Each row is a point. Two turns around zero, p and q, are shown by what they do to some points. Where does a point land after both, in the order given? Backwards means that the second turn is done in reverse. Each puzzle has new turns, and all numbers are rounded.

Turn p:
[-0.37 -0.36] -> [-0.41 -0.32]
[0.10 0.57] -> [0.16 0.56]
[-0.08 -0.09] -> [-0.09 -0.08]
[0.38 0.27] -> [0.41 0.23]
[-0.04 -0.39] -> [-0.08 -0.38]
Turn q:
[ 0.09 -0.31] -> [-0.19 -0.26]
[-0.54  0.02] -> [-0.32  0.43]
[0.33 0.48] -> [0.58 0.04]
[ 0.13 -0.18] -> [-0.06 -0.21]
Where do these land?
p, then q: [-0.52  0.37] -> [0.03 0.64]
q, then p: [-0.09 -0.14] -> [-0.17  0.00]
p, then q: [0.25 0.14] -> [ 0.25 -0.14]
q, then p backwards: [ 0.36 -0.37] -> [-0.01 -0.52]

Turn p:
[-0.25  0.82  0.35] -> [-0.62  0.32  0.60]
[0.03 0.20 0.07] -> [-0.08  0.05  0.19]
[ 0.02 -0.19 -0.22] -> [ 0.20  0.04 -0.21]
[ 0.23  0.06 -0.02] -> [ 0.17 -0.04  0.17]
[ 0.16 -0.77  0.05] -> [ 0.29 -0.54 -0.49]
[-0.20 -0.12 -0.22] -> [ 0.02  0.17 -0.27]
Turn q:
[-0.07  0.22 -0.26] -> [-0.19  0.29 -0.04]
[-0.37  0.07 -0.33] -> [-0.44  0.13 -0.21]
[-0.09  0.60  0.51] -> [-0.15  0.01  0.78]
[ 0.22 -0.37 -0.29] -> [ 0.25  0.03 -0.45]
[ 0.10 -0.31 -0.14] -> [ 0.16 -0.07 -0.31]
[ 0.22 -0.21  0.52] -> [ 0.38 -0.40  0.24]
Where do these land?
q, then p: [ 0.22 -0.29  0.52] -> [ 0.31 -0.55 -0.07]
p, then q backwards: [-0.57  0.39 -0.11] -> [-0.23  0.44 -0.49]
q, then p backwards: [-0.01 -0.20 -0.34] -> [-0.27 -0.23 -0.17]
q, then p: [ 0.36 -0.27  0.27] -> [ 0.39 -0.33  0.10]
q, then p: [ 0.26 -0.11 -0.13] -> [0.25 0.08 0.17]
p, then q backwards: [-0.25  0.49 -0.20] -> [ 0.02  0.52 -0.27]

Turn p:
[-0.30  0.09 -0.49  0.03] -> [-0.19 -0.02 -0.55  0.05]
[ 0.21  0.05 -0.52 -0.05] -> [ 0.20 -0.29 -0.43 -0.12]
[-0.26 -0.42  0.20 -0.11] -> [-0.36 -0.15  0.26  0.27]
[0.31 0.08 0.33 0.28] -> [0.39 0.21 0.30 0.05]
[ 0.25  0.10  0.88 -0.21] -> [ 0.06  0.23  0.87 -0.29]
[-0.21  0.10 -0.39  0.06] -> [-0.10  0.01 -0.44  0.03]
Turn q:
[ 0.18  0.56  0.19 -0.36] -> [ 0.17  0.68  0.01 -0.14]
[ 0.33 -0.03  0.02 -0.55] -> [ 0.37  0.17 -0.12 -0.48]
[-0.44 -0.09 -0.34  0.28] -> [-0.55 -0.27 -0.08  0.14]
[ 0.61 -0.21 -0.05  0.08] -> [ 0.54 -0.18 -0.30  0.09]
[-0.51 -0.27 -0.05  0.40] -> [-0.46 -0.42  0.22  0.23]
[-0.17  0.05  0.24  0.14] -> [-0.07  0.04  0.28  0.16]
Where do these land?
p, then q backwards: [ 0.67 -0.14 -0.17 -0.20] -> [ 0.29 -0.65  0.15 -0.12]
q, then p backwards: [-0.74 -0.04  0.44 -0.26] -> [-0.12 -0.05  0.73 -0.51]
q, then p backwards: [ 0.06 -0.11 -0.35  0.25] -> [-0.12 -0.19 -0.39  0.00]
p, then q backwards: [-0.10  0.26  0.06 -0.28] -> [-0.20  0.04 -0.10 -0.33]
q, then p: [0.11 0.02 0.01 0.49] -> [ 0.25  0.12 -0.09  0.41]
